Rows are points. Examples show where two turns around zero, p and q, send a point. Write where each new point lands after one turn and then the other. Backwards means that the second turn is done in reverse. Each puzzle has new turns, and all numbers are rounded.
(in the rows, 128 means zero)

Turn p:
[119 132] => [123 119]
[159  64] => [194 154]
[129 167] => [ 89 132]
[105 150] => [104 107]
Turn q:
[154 142] => [129  98]
[159 131] => [117  99]
[ 59 138] => [168 185]
[141 101] => [ 98 129]
Where do these land?
q, then p: [189  89] => [160  63]
q, then p backwards: [100 134] => [151 111]
q, then p: [ 96 139] => [106 154]
q, then p backwards: [127 149] => [121 108]

Turn p:
[ 76 172 106 171] => [126 124  45 132]
[153  86 169 133] => [154  93 175 131]
[160  89 117 112] => [105 118 174 117]
[184 119 118 100] => [117 149 177  94]
[108 150 154 139] => [159 130 105 142]
[ 87 152 105 112] => [107 155  92 153]
Turn q:
[141 188  87 119] => [187 159 103 106]
[141 105 171 100] => [107 123 181 128]
[ 84 122 167 119] => [ 77 158 139 132]
[161 100 137 169] => [134  86 132 171]
[139 152  95 171] => [164 124  85 150]
[102 100 112  89] => [ 98 119 129  80]
Where do these land?
p, then q: [116 145 105 108] => [134 154 103 124]
q, then p: [111 138 148 103] => [149 152 115 144]
p, then q backwards: [ 78 157 134 117] => [112 158 127 177]
q, then p: [209 103 136 103] => [170  93 198 130]
q, then p: [158 147 109 179] => [111  98 132  73]
q, then p: [ 96  79 137 158] => [ 98  92  98 164]

Turn p:
[ 90 123 110  89 172 178 166 164] => [ 83 102  88  92 107 190 104 118]
[118 155 145  86  97  87  79 140] => [133 120  98 129  94  53 144 133]
[125 103  94 147 124 129  85  75] => [113 139 191 158 102 125 148 152]
[101 170 124  99 135 107 168 119] => [ 99 150  67 141 137 132 137 136]
[132  79 188 147 129 175 166 157] => [192 122 127  80 135 183  90 127]
[169 133 153 135 177 115  80 113] => [110 146 172  88 150  80 111 143]
[161 168  97 136 110 142 153 112] => [111 145 126 178 151 130 107  95]
[ 83 169 105 176 163 144 108 119] => [ 84  89 138 156 156 137 116 184]
[145 106 144 105  85 114 159 157] => [175 135  98 120 117 131 142  85]
[157  73 121 161  90  89 116 124] => [180 133 175 135 131 120 180 109]
Turn q:
[ 85 129 111 196  75 164 153 165] => [ 87  74  74 136  71 112 104 163]
[161 115 129 123 143 117 167 136] => [120 147 159 138 115 145 156 150]
[131 112 137 185  57 125 128 177] => [109  57  88 137  97 174 122 159]
[127 178 142  99 132 140 135 130] => [132 115 141 154 148  89 150 110]
[163 156 116 105 152  99 134  74] => [185 170 159 150 147 117 134 134]
[160 156  98  88 181 127 105 116] => [135 168 179 151 172 113 106 110]
[111  88 128 110 100 142 116 121] => [133 113 127  90 102 140 119 100]
[128 139 111 113 135  73 146 140] => [142 123 158 113 155 124 138 173]
[ 86  80 180 134 177 165  67  92] => [110 184  64  82 146 138 123  53]
Where do these land?
q, then p: [120 192 138  64 143 114 107 124] => [117 182 142  77 176 120 151 151]
p, then q: [135 128 148 131 122 177  97 137] => [140 110 117 117 146 170 118  96]
q, then p backwards: [197  77  91 110 106 156 123 130] => [142  77  96 127 117 204 128 103]
p, then q: [175 112  67 100 125 159  99  70] => [170  96  43 133 130 101 162 114]
p, then q: [ 92  98 151 162  96 120 168 127] => [ 93 137 158 181  95 148 123 127]
p, then q: [105 110 170 164 112  86 145 137] => [ 98 146 182 161 124 149 142 149]
q, then p: [117 142 144 103 183 117 114 122] => [ 86 151 104 113 158 120 125 151]
q, then p backwards: [ 78 158 114 111 149  97 105 153] => [146 165 156 155 171 106 110 153]
p, then q: [106 147 155 209 116  81 164 152] => [ 66 195 167 154 131 155 128 160]
p, then q: [156 115 103 126 129 172 157 129] => [143 144  95 140 116 115 116  81]
